Each row of a before or after table is a point. The points were changed in one or more steps. Then noise was added and the rows were shuffled. The steps act on how far a point lies along the listed directions, d1 being the first. Name the steps. A step turns or swaps two directions, mirrors them in a line or flattens them onto one, adds a multiple of one to another, or multiplies one. Angles are multiples of 10 degrees, from the lower direction toward the higher: turns from -170 to 170, lines from 10 to 170 but not 90. Use the fewest steps. Two steps may share a direction if one is a turn and the other turns, adds or multiplies; they go together, in the order done. Otherwise the lowest direction goes first.
In the rows, zero is written as 100.

Directions:
(1): [122, 132]
(2): [68, 122]
Before (11 x 2):
[[119, 99],
[87, 106],
[76, 115],
[126, 93],
[75, 99],
[83, 92],
[110, 101],
[123, 92],
[129, 85],
[109, 89],
[92, 109]]
After (11 x 2):
[[152, 72],
[120, 95],
[69, 119],
[140, 86],
[158, 71],
[72, 100],
[77, 119],
[51, 116],
[169, 59],
[125, 77],
[42, 140]]
Steps: multiply d2 by 2.5

Directions:
(1): [87, 153, 68, 128, 119, 99, 85, 126]
(2): [113, 84, 95, 82, 127, 160, 81, 124]
(3): [101, 70, 78, 138, 144, 98, 105, 65]
(4): [49, 96, 75, 70, 93, 104, 68, 70]
(5): [75, 72, 132, 132, 98, 87, 61, 130]
Before (8 x 8):
[[105, 111, 62, 87, 101, 105, 116, 50],
[70, 159, 61, 79, 83, 125, 70, 88],
[66, 100, 78, 104, 117, 95, 101, 43],
[190, 85, 121, 179, 135, 125, 147, 161],
[101, 83, 82, 153, 120, 81, 94, 95],
[67, 78, 87, 79, 97, 109, 77, 78],
[73, 79, 65, 94, 165, 114, 69, 81],
[76, 70, 67, 108, 88, 106, 88, 67]]
After (8 x 8):
[[124, 112, 113, 100, 78, 134, 100, 163],
[85, 70, 88, 98, 113, 105, 91, 77],
[71, 98, 79, 111, 121, 96, 103, 44],
[74, 78, 65, 94, 165, 114, 70, 82],
[105, 111, 62, 90, 102, 103, 119, 50],
[83, 66, 68, 116, 96, 106, 94, 66],
[79, 92, 79, 130, 100, 85, 80, 95],
[104, 146, 68, 114, 109, 121, 90, 87]]
Steps: flatten d3 and d4 onto the line at 40 degrees

Directions:
(1): [86, 85, 89, 55, 93, 120, 139, 156, 103, 116, 66, 103]
(2): [71, 122, 143, 140, 61, 116, 121, 118, 76, 93, 106, 133]
Before (13 x 12):
[[103, 96, 97, 95, 105, 106, 99, 110, 105, 102, 96, 97],
[108, 103, 104, 106, 107, 95, 84, 87, 96, 102, 108, 98],
[113, 98, 95, 106, 116, 81, 83, 79, 100, 94, 113, 94],
[84, 95, 113, 95, 82, 116, 121, 121, 94, 101, 84, 109],
[108, 97, 91, 95, 112, 98, 93, 86, 111, 102, 105, 90],
[103, 95, 85, 99, 107, 91, 96, 98, 100, 100, 103, 94],
[92, 106, 115, 110, 92, 106, 109, 109, 93, 101, 107, 111],
[101, 104, 94, 100, 107, 95, 98, 96, 100, 100, 100, 101],
[96, 88, 92, 85, 102, 108, 115, 123, 105, 108, 90, 102],
[98, 108, 104, 115, 97, 102, 98, 101, 98, 95, 107, 103],
[93, 101, 108, 88, 93, 106, 111, 114, 96, 106, 88, 102],
[98, 106, 111, 116, 97, 97, 103, 101, 98, 98, 104, 106],
[96, 116, 116, 132, 87, 92, 96, 80, 88, 88, 108, 112]]
After (13 x 12):
[[55, 97, 133, 86, 52, 141, 164, 174, 81, 107, 63, 132],
[106, 102, 89, 99, 113, 91, 91, 87, 103, 99, 102, 97],
[88, 74, 79, 46, 101, 122, 143, 165, 110, 121, 64, 101],
[79, 98, 112, 73, 81, 120, 137, 147, 93, 113, 72, 111],
[114, 89, 71, 89, 122, 84, 85, 87, 108, 101, 103, 82],
[126, 89, 71, 85, 134, 85, 73, 63, 123, 103, 110, 72],
[104, 90, 88, 78, 110, 109, 104, 120, 109, 106, 88, 93],
[73, 119, 140, 130, 68, 116, 124, 123, 79, 97, 109, 132],
[119, 108, 104, 123, 116, 83, 63, 57, 98, 95, 125, 92],
[87, 142, 155, 195, 66, 87, 80, 49, 68, 70, 138, 133],
[90, 117, 130, 140, 84, 98, 104, 96, 89, 92, 113, 117],
[138, 98, 82, 120, 140, 59, 45, 31, 108, 86, 134, 76],
[92, 118, 119, 138, 87, 102, 95, 93, 90, 88, 117, 113]]
Steps: multiply d1 by 3; multiply d2 by 3
